Each wall is flat, endless, passes through zero and stands at right angles to its row. A trip goes straight from one point to another. Which walls does it cross, in order?
In the rows, 128 means zero.

Walls:
(1): [194  87]
(2): [100 103]
(3): [107 151]
Trips:
[125 168] to [183 106] -> 1, 3
[83 95] to [152  95] -> 3, 1
[ 89 168] to [111  84] -> 3, 1
[139 135] to [145 116] -> none
[101  96] to [123 145] -> 3, 2
[127 148] to [116 169] -> none
[144  72] to [150 134] -> 2

Walls:
(1): [138  93  89  97]
(2): [173 123  91 106]
(3): [112 205 125  95]
Trips:
[ 93  87 147 133] to [122 189 107  68] -> 3, 2
[182 148  90 145] to [141  99 139 156] -> 3, 1, 2
[136  93 190  65] to [118  89 123  63] -> 2
[107 165 106  92] to [145 148 120 109] -> none
[129 111 163 200] to [ 90 145 121 135] -> 3
[153  95 120 159] to [186  36 138 106] -> none
[155 160  78 132] to [129  85  64  93] -> 3

Walls:
(1): [102  52  93 148 115 165 167 183]
(2): [167 114 190 119 126 134 118 107]
(3): [115 137 120 109 162 149 120 135]
(4): [158 157 103 106 108 156 175 121]
Trips:
[134 147 199 127 151 131 145 165] to [128 124 143 154 102 124 127 181] -> 3, 1, 2
[130 159  66 123 150 119 154 170] to [194 107 105 167  87  87  81 123] -> 3, 1, 4, 2
[167 163 117  65 148 140 170 121] to [117 126 150  51 171 176 124 102] -> none
[183 163  98  83  57 166 126 169] to [107 143 146 146 146 159 137 178] -> 3, 4
[ 90 142 114 118 122 105 111 162] to [181 141 136  95  98 107  72  91] -> 1, 3, 2, 4
[115 160 160 107 151 124  98 129] to [ 99  74 187 139 105 119 127 115] -> 3, 1
[140  80 187 104  97 118  81 169] to [184 109 203 148 117 130  74 162] -> 1
[152 131 142  46 110 115 121 107] to [105  98 107 158 170 166 133 179] -> 1, 2, 4

Walls:
(1): [ 47 124 118 149  69 106 136 165 110 129 108]
(2): [101 121  68 118 151 115 147 116  56 149 167]
(3): [135 126 176 195  91 158 130  65 113  93  94]
(4): [ 94 118 121 147  94 185  79 163 137 163 147]
Trips:
[142 110  96 151 106 132 104 143 115 135 167] to [ 58 146 144  65 111 104 162  70 150  99 146] -> 4
[108 172 152  81 118 123  55 139  66 135 123] to [148 118 105 154  89 149 192 167  59  94 106] -> 3, 4
[139 132 149 102  93 109 126 115 127 136 195] to [ 74 103 131 141 190 125 116 172 114 181 146] -> 1
[142 119 112 115 151 158 114 153 117 100  97] to [125 141 105  61 172 122 153 145 126 147  59] -> 4, 2
[156 106 142  77 127 122 137 141 174 102 148] to [122 160 111 108  57 107 144 153  63 129  71] -> 1, 2, 3

Walls:
(1): [ 92 103 119 164 148 132 137 153 108 109 102 105  89 156]
(2): [101 145 126  59  92  91 112 145  75 117 163 129 101 128]
(3): [190  86 159 104 140 103 151 136  71 177 113  85 177 119]
(4): [124 176 107 132 113  87 124  84 120 152 155 144 190 163]
(5): [127 129 128  84 112 144 149 105 107 154  86  96 131 157]
Trips:
[154  70 192  87 130 129 140 172 165 160 159 101 165 155] to [ 97  95 155 139 123 157  99 175 149  49 105 155 128 106] -> 5, 1, 3
[149 161  35 175 101 130 139 184 108 146 150 114 129  87] to [117 124 188 147 100 146 175 191 101 127 107 204  78 135] -> 4
[151 162 120 158 124 166 129  85  87  87 116 138  70  37] to [120  96  93 174  92 123 121 160 153 156 151 124 180 114] -> 4, 3
[132 107  95 116  49 111 103 125 135 138 137 156 111 163] to [113  73 126 154 113 113 119  95 105 135 219 188 212 146] -> 5, 3
[140  68 137  90 151 142 108  55  86 130 116 141 163 158] to [129 104  82 138  98 125 101 180 137 144 116 157 105 158] -> 2, 1, 4, 3, 5
[115  98 131 115  98 124  99 163 119 148 105 121 169 119] to [142 128 165 106 140  75 162 147 161 125  85 144  89  70] -> 5
[117 132 156 118 131 150 118 119  96 127 124 129 132  97] to [171 127 183 112 115 146 124 115 113 111 178 140  91 107] -> 5
[ 76  69 136 158  89  51 148 124 160 145  71 152 151 159] to [159 130  94 171 147 125 140 122 166 145 137 183 113 100] -> 3, 5, 1

Walls:
(1): [143 166 104 140 125 122 146 122 158 172  65 143 161 143 148 130 113 153
 191 108]
(2): [119 139 152  92 147  51 136 164 152  95 177 122 159 135 174 105 152 132
 110 108]
(3): [156 113 146  98 136 140 172 121  96 159 137 113 141  47 120 111 125 159
 161 158]
(4): [156 134  78 149  56  80  81 101  98 111 115 124 100  93 148 135 163 136
  45 121]
Trips:
[ 97 145 123 121 178 102 131 184 179 154 125 120 147 147  56  86 156 150
 130 117] to [ 74 148  99 145 152 130 183 151 178 154 131 107 228 157 136 116 100 123
 138 104] -> none
[143 142 184 102 150 112 145 174  97 105 159  90 149 128 115 170 116 122
 139 161] to [ 95 126 114 143 169 128 103 124 149 170 189 118 106 159 119  66 111 100
 108 157] -> 3
[100 115 152 174 138 167 114 167 117 135 124 166 137  74 169 150 106 127
 183 172] to [134 133 109  29 100 219  96 107 145 150 150 105 124 126 115 101 124 144
  82 150] -> 1, 4
[122 151 147 132 150 150 117  88 125 120 142 119  84 117 137 141 152 152
 116 148] to [130 155 104 161 108 185 138 135 126 129 103  97 106 119 136 102 129 179
 171 112] -> 1, 4
[115 117 134  52 167 116 103 176 131  78  82 206 107 167  92 129 143 151
 111 169] to [201  71 131 153 118  98 181 157 101  93 150 107 131  71 161 139 162 178
 118 146] -> 3, 4
[149 111 124  32  87  47 137 132  94  65 165 108 135 123  89  73 117 191
 115 122] to [177 141 201 136 159 137 149 128  94 170 158 134 132  91  85 128 137 102
 143 123] -> 4, 2
[ 56  70 130  96 176 108 108  95 110 104 140  56 122 188 140 122 130 107
 177 141] to [126 162 150 126  87 141 108 187 148  90 165 180 125 149 205 158 108 122
 188 118] -> 1
[185  94 107 114  65 190 151  90 121 135 109 129 190 143  59  86 136 164
  87  91] to [154  90  87 146 161 147 112 104  66 160 139 118  84  92 135 139 147 113
 171 164] -> 1
[129 165  75 160 137 111 149 110 146 119 155 147 140 104 194 139 121 177
 152 156] to [152 127 114 192 148 133 130 102 107 139  91 123 169 104 142  99 169 124
 140 117] -> 2

Walls:
(1): [107 181  65 142 119 144 195 138  88 124 124  95 183 234 156  81  91 154
  52 109 133 174 136 161  93  77  71 175 154 138 115  93]
(2): [138 197 118 140  95 129 135 164 157 157 148  97 146 170 133 135 114 143
 110  92 109 109 187 149 117 138 139 149 152 151 139 106]
(3): [147 120  59 110 129 109  96 163 125 200 134  89 142 152 146 132 147 147
 130  88 159 135 112  92 151 146 179  75 109 147 167  90]
(4): [157 135  94 188  57 136  73 130 132 175 129 152  94 130 126 152  63 177
 157 124 106 117 133 153 133 125 110 139 118 114 109 112]
(5): [182 178  70 137 128  80  50 138 120 111 115  91  73 174 179 120 102 148
 138  65  90 150 159 127 173 141 169 138  81 164 141  94]
(6): [128 118 123 152 112 104 101  90  68 128  92 116 113 147 172  92 140  38
 157 149 183 111  89 154  79 149 167  98  73  95 107  93]
Trips:
[115 152 149 156 121 171  76  76 173 145 141 165 163  81 118 106 172 157
 197  97  77 117 107 186 130 119 157 104 123 146  85 122] to [ 96 149 114 115 150 139 108 122 147 127 160 153  58 151 113 188 120 215
 190 222 172 151  68  77 118 103 178 136 136  81 176 158] -> 3
[136 147  76 187 155 149  92  91 131  93 119 104  85 148 106 109 150 134
 106 122  73 138 160 107 120 184 102 176 118  82 179 179] to [139 180 142  56  91 141 118 150 146 139 122  84 162 139  85 164 119 152
 142 130 113 127  81 209 105  85  62 103 159  93 136 166] -> 5
[128 165 167  98 160 144  99 143  73 102 133 124 160 121 106  68  93 129
 187 110 138 114 126 166 169 153 169 103 140  74 158  96] to [ 97 162 133 153  85 116 101 140 160 210 180 133 128 129  60  71 162 106
 134 143 134 138 126 120 113 116 118 131 124 138 181 152] -> 2, 5, 4, 6
[152 153 114 172 113 121  80  86 108 157 173 164 159 176 136 134 107 133
 150 169 102  78 106 120 154 126 202 153 104 155 122  68] to [125 117 172 128 139 123 145  53 154 146 126  98 163 152 172 117 122 106
  95 106 115 152 134 115 145 154 174 193 108 110 121 104] -> 1, 4, 3
[124 125 137 175 155 164 112 143 107  98 149  84 141 126 144 121 178 115
 121 142 135 150 112 110 157 112 106 156  86 146 119  91] to [155 141 139 167 166 111 161 156  61 157 130  96 102  96  72 109  79  70
  84 130 102 109  94 138 142 111 184 131 173 121 130  94] -> 2, 5
[144 125 109 136 121 166 145 118 170 118  79 132 144 138 142 181 167 155
 142  61  82 131 101 131 119 170 131 131 136  92 130 147] to [188 125 115 111 185 132 108 146 157  93 136  71 130 216  96  92 124 100
 112 160  91 170 139  65 147  92 133 123 130 103 126  93] -> 1, 4

Walls:
(1): [110 111 168 112 128 176 133 161  85 122 112 161 131 195  87 110 229 190
 178 104 100 149 165 113 158  78 108 114 123 159 192 129 104 207 134  94
 138 123 132  88  93  80 123  94 181 124  98  98]
(2): [179 140 115 156 137 116 121 149 131 118  48 130 126 110 142 118 105 137
 146 139 169 110  76  72  91 142 208 100 127 108 120 130 110 182  89 129
  60 100  96 186 133 220 168 115 171 165 141  70]
(3): [134 119 175 114 144 161 116 141 124 178 123 155  91 152 130 136 128 144
 184  92 112 128 164 120 176 200 161 155  67 157 112 156  77 128  76 162
  64 106 112 153 124 178 100 153 126 142 119 189]
(4): [123 127 105 103 123 145 147 156 143 111 101 188 116 163 136 120 150 128
  95 141 129 123 109 162 142  88  60 103 120 132  71 161  96 114 184 135
  90  99 152  75 101 177 161 122 161 120 103 106]
Trips:
[117 163  89 141 151 155 111  85 129  93  95 180 214 170 130 153 138  60
  85 162 124 143 150  43 158 178 140  95 169 104 187 116 112 162 186 134
 176  94 136 110 164 127 157 131 131 162 123  76] to [187 175 121 131 152  90 143  65 128 148 110 180 129 120 124 144 102 153
 162 140 148 129  88 118  60  81 143  96 158 148 101 140  97 204 131 116
 118 140  78 141 117 143 153  99 137 198 154 143] -> 1
[136 107 135 148 151 167 130  93 126 147 105  81 127 146 169 160 104 155
 125  94 146 161  89 157 125 143  86 116 116 112 139  53 138 169 151 141
 134 128 169 158 175 103 125 162 135 135 123  95] to [130  84  70 191  44 144  95  86 151 130 163  83 169 104 101 135 127 121
 144 109  95 140 110 109  96  58 141 159  88 112 101 172  98  93 135 128
  94 125 132 134 176 156  38 130 135 169 129 105] -> none
[ 99 194 173 138 120 118 168 131 100 134 175 154 132 120 164 156  81 159
 145 138 150 140 115 148  68 145 109 168 143  44 177 123 115 121 161 118
 161 156 126  86 151 136  91 113 137 118 140  88] to [139 117 170 156 188 117 131 103  53 100 127  72 141 134 152 177 187 104
 108 135  96 144 181 151  94 147 166  76 177 146 119 118 107 132 164 124
 150 123 115 148 165 126 125 128 165 109  97 118] -> 1
[115  54 101 108 147 111 130 157 172 164 118 162 182 116 131  74 134 184
  99 122 130 160 158 160 146 136 171  91 144 175 141 121 123 105  67  64
  66 208 164  94 139  78 180 126 196 148 132 172] to [105 116 149 119 145 101 119 223  55 153  94 103 171 157  82 165 144 182
 148  98  85 121 115 142 113 125 101  91 138  92 104  82 140 158 118 119
 168 111 100 147 148 178 139 182 149 131  87 136] -> 2
[116 211 143 170 171 169 122  95  74 184  92 182 172 180 121 117 119 172
 116  94 130 111 127 108 143 151 117 138 105 125 123 136  92  99 160 176
 145 182 142 159 165  83 140 140 153  87 111 104] to [157 163 119 143 147 115 120 197 124 100 132 154 145 176 114 107 150 127
 118 128  93 101  68 124 163 132 174 195  79 107  80  75 156 108 115 140
 111 117 166 154 100  92 121 130 162 102  62 118] -> 2
[130 169  90 163 147 164 168 102 109 207 103 168 123  71 168 130 160 148
  69 101 148 149 150  87 115 172  53 195 179 121 169 119 103 150 158 144
 159 141  84  98 130 122  68 106 157 142 111 135] to [114 193 118 101 136 112 117 159 156 164 115 162  94 146 146  75 143  76
 129 117 123 113 236 156 137 159 158 126 172 159 101 119  67 170 145 132
 135 139  79 140 114 148  80 125 137 162 130 116] -> 3, 4, 2

Walls:
(1): [148 144  99 100 159 157 132 141 123 115 149 134 169 138 110  79 126 165
  96 159 135  91 175 131 108  87 123 143 134 156 129 170 114 151  99 125
 133 123 161 102 123 143 169 129 101 104 132 153]
(2): [126 155  88 119 127 150  87 131 101 159 131 103  87 170  80 147 152  90
 112  63 108 119 126 143 119 157 135 157 144 107 164 151 179 138 151 102
 132 148 139 144 130 116 142 108 110 191 103 164]
(3): [ 92  96 156 153 161 148 116 149 121 106 101 138 157 103 123 139 166 115
 107 124 146 164 124  98  92 118 133 166 118 125 126 102 103  82 120 140
 192  83 138 156 141 130 159 114 162 138 150 147]
(4): [129  90 114 124 120 170 187  55 121 152  98  63 114 195 112 153 102 112
 142  91 113 152 139 127 106 106 205 108 176 107 186 149 188 169  67 169
  83 142 105 118 102 124 163 150 137 180 147 147]
(5): [176 106  93 135 176 156 106 118 129 140 142 156 156  89 166 156 161 171
  91 112 142  86 125 127 130 170 127  94  86 130 146 122 156 133 142 176
 130  83 112  80 176 169 117 124 126 128 125 148]
(6): [110 125 141 119 147 140 132 155 144 153 164 103 135 103 124 106 121 117
 113 187 114 107 121  93 135 188  86  93 104 170 162 121 166  95 129 151
 123 139 134 140 165  95 167 158  98 123 143 138]
Trips:
[ 89 113 141 123  92 132  68 121 119 140 120 111 124 154 123 108 144 112
 106 187 133 156 126 148  93 104 146  99 116 129 148 171 122 118 149  95
 123 158 124  75 153 127 124  93 141 100 171  93] to [107 105 130 120 153 150 123 104 168 145 187 102 154 118 124 120 178  90
 143 104 128 119 136 104 126 127 138 144 159 122 130 131 159 102 169 113
 159 159 179 128  97 126 139  89 150  87 108 132] -> 3, 2
[141 116 138 142 154 139 108 144 128 163 179  84 139  91 160 112 141 108
 145 110  72 123 131 135 148 146 128 119 139 157 135 129 152 123 127 115
 156 107 162 170 125 137 104 142 134 249 108 158] to [119 193  95 149 148 165 119 138  98 100 163 109 147 114 148 141 161 114
  44 141 156 113 121 175 142 172 126  79 165 154 108 146 158  61 136 136
 124 133 162 188 127 106 173 149 114 122 140 174] -> 4, 1
[149 149 152 168 207 170  77  72  91 138 129 109 124 130  64 163  99 141
  68 158 151 115 136 113 119 103 123 156 173 124  76 161 126  85  73  47
 135  99 120 118 131 135  64 155 160  86 173 132] to [128 123 172 103 133 122 122 161  84 155 161 105 110 140 151 128 142 163
 101 132 114 101 142 132 101 109  99 125  86 121 111 101 144 159  90 144
 159  76 132  75 150 108 112 106 145 119 147 148] -> 5, 6
[140 127 165 143  68 157 140 144 108 199 143 120 132 177 151 112 150 175
  57  97 163 126 113 175 136 111 145  86 108 149  97 119 157 118 138 130
 155 146 180 122 103 121 126 106 137 140 120 146] to [ 98 152 185  67 135 135 110 117 151 137 117  97  62 103 177 154 146 132
  76 110  71 134 155 128 151 134 158 112  78 142  92  69 113 146 146 116
 129 163  81 163 145 147 135 105 121 105 134 133] -> 1, 4, 6, 2
[ 70 154 156 101 147 101 162 134 120 117 111 138 153 105 119  96 101 147
 126 122 131 184 112  95 132 143 168 122 111 125 126 153 166 119 134 113
 143 150 118 179 102  81  54 121 143 131 124 139] to [ 94 179 170  76 144  80 143 156 157 116 127 138 140 115 121 159 110 100
 131 115 126 165 144 134 131 188 132 153 114 185 102 159 130 122  88 125
 195 103 160  76 136 142 114  98 120  73 113 113] -> 1

Walls:
(1): [130 137 145 161 124 133 125 111 125 198 151  93 119  92 132 128  90 143
 129 125 160 103 104 147 119 164  49 120 149 116  98 130 180  92 152 152
 118 135 132 108 134 133 150 152 148 164  78  71]
(2): [ 83  60 108 108 126 135  76 116  51 157 159  74 107  92 114 116 105 124
 143 186 130 135  93 133 119  98 121 144 151 111 146 115  99  82  88 146
 164 114 119 134 164 141 123 128 135 136 121 172]
(3): [162  99 106 139 118 153 110  78 139 145 168 143 205 138  94 164 136 112
 162 115 122  92  89 172 201 145 139 110 125 151 123 158  53  99 143  93
 169 117 172 105 114 142 135 149 155 102  96 138]
(4): [ 52 126 107 127 168 228 111 105 123 137 170 143 156 155  43 169  88 108
 130 186 168  91 126 115 118  93 152  73  87 106 126  99 151  95 170  94
 146 131  64 137 136 156  94 115  87 122 101 105]
(5): [117 143 160  84 162 120 148 101 132 116 122 102 134 152 115 144 120 143
  73 156  80 151 163 128 149 106 100 110 134 107 111 112  82 113 132 122
 108  68 133 130 163 130 191 106  88 119 182 161]
(6): [153 162 106 139 133 133 146  83  96 142 105  88 115 133 100 120 117 153
  92 104 152 125 103 159  87  92 164 152  81 108 102 139 143  99 103 142
 142 102 110 114  99 102 123 106 104 133 123  95]
(7): [ 91 122  78 139  98 102 138  82  98 133 134 113  60 157 133 142 116 107
 136 150  43 131 139 116 132 140 110 113 147 101  83 130 134 148 166 143
  86 128 188  90  66 113 126 117 117 161 126  98]
(8): [ 75 127 128 184  92 135 150 124 107 123 150 118  98 172 122 133 164 159
  63 122 104 113 173 112 108 110 125 101 117 100 153 198 147 153 111 143
 106 131 155 137 119 144  96 150 107 141 119  83]
(9): [124 101 167 197 132 175 153 138 119 110 134 143 175 150 138 132 133 117
 168  94 103 150 122 112 128 129  92 172 182 150 136 106 111 141 171 119
 158 137 104 173 122 118  89 151  85  99 122 152]
Trips:
[114 137 146 172 134 148 154 113 137 103 167  90 124  80 137 158 110 163
 157 189 138  59 161 168 157  85 136 162 128  92 126 140 105  94 159  89
  81  95 140 170 119  87 176  87 164 168  57 179] to [171 112 150 144 116 120 112 143  90 138 113 116  95 116  71  92 109 106
  89 121  79 123 180 136  84 143 119 126 106 145 112 162 149 140 131 108
 173 125 158 121 109 129  71 203 195 123 191 117] -> 8, 4, 5, 3, 2
[157 145 164 161 146 180 138 115 121  99 113 139 127 110 170 127 155 130
 149 149 197  64 111 117 129 122 165 150 167  29 158 156 150 133 121 119
 117 152 106 131 147 132 131 155 152 147 144 136] to [149 122 160 112 126  87 183 183 119 109 155 117  89 139 127 144 142 140
 152 129  72 174 132 103 105 139 136 172  98 133  85 146  88 122 127 103
 181 118 174 120 133  96 125 113 130 125 141 140] -> 4, 1, 6, 8, 5, 7
[ 84 151 111 123 126  89 124 128 107 169 140  89 133 113 120 142 146 122
 113 165 175 180 145 131 113 109  87 135 131 140 164 106 155  79  67  75
 154  42  69  98 140 131 152  72 120 135  85 136] to [152 117 114 149 152 168 160 157 123 109 110 170 155 130 153 144 130 121
 160 130 129 123 121 131  89 191  65 143 182 155 134 138 150 124 132 105
 166 130 105 166 133 145 161 185 154  41 106 121] -> 9, 6, 5, 3, 2, 4
[ 89  97 113  88 109 103 134 133  89 124 129 122  94 179 123 118 105 106
 153 207 167 107 101 142 114  93 150 101 161 143  90 151  90  90 172 116
  98  96 137 119 140 147  93 138 128 139 140 167] to [150  96 137 109 117 129 117 153 140  86 192 102 148 167 129 112  82 130
 100  57 169 169 135 115 125 132 149 123  88 133 139 181 104 138 135 119
 178 183 108  70 106 211 149 130 106 165 116 133] -> 8, 5, 7, 6, 2
[152 151 152 145 135 125 133  39 103 147  65 140 114  95 123 129 162 147
 152 141  69 137 184 107 129 134 173  37 103 159 156 165 108  85 156 162
 142 120 134 105  91 160 157 168 111 160 123 161] to [154  90 116 148 181 177 153 143 133  99  66 145 124 119 109 161 146 153
 100 158 100 139 132  94 126 125 140 154 156 137 160 143 165 103  97 100
 123 127 131  75 151 129 177 128 106  57  92 154] -> 4, 7, 9, 6, 8, 3
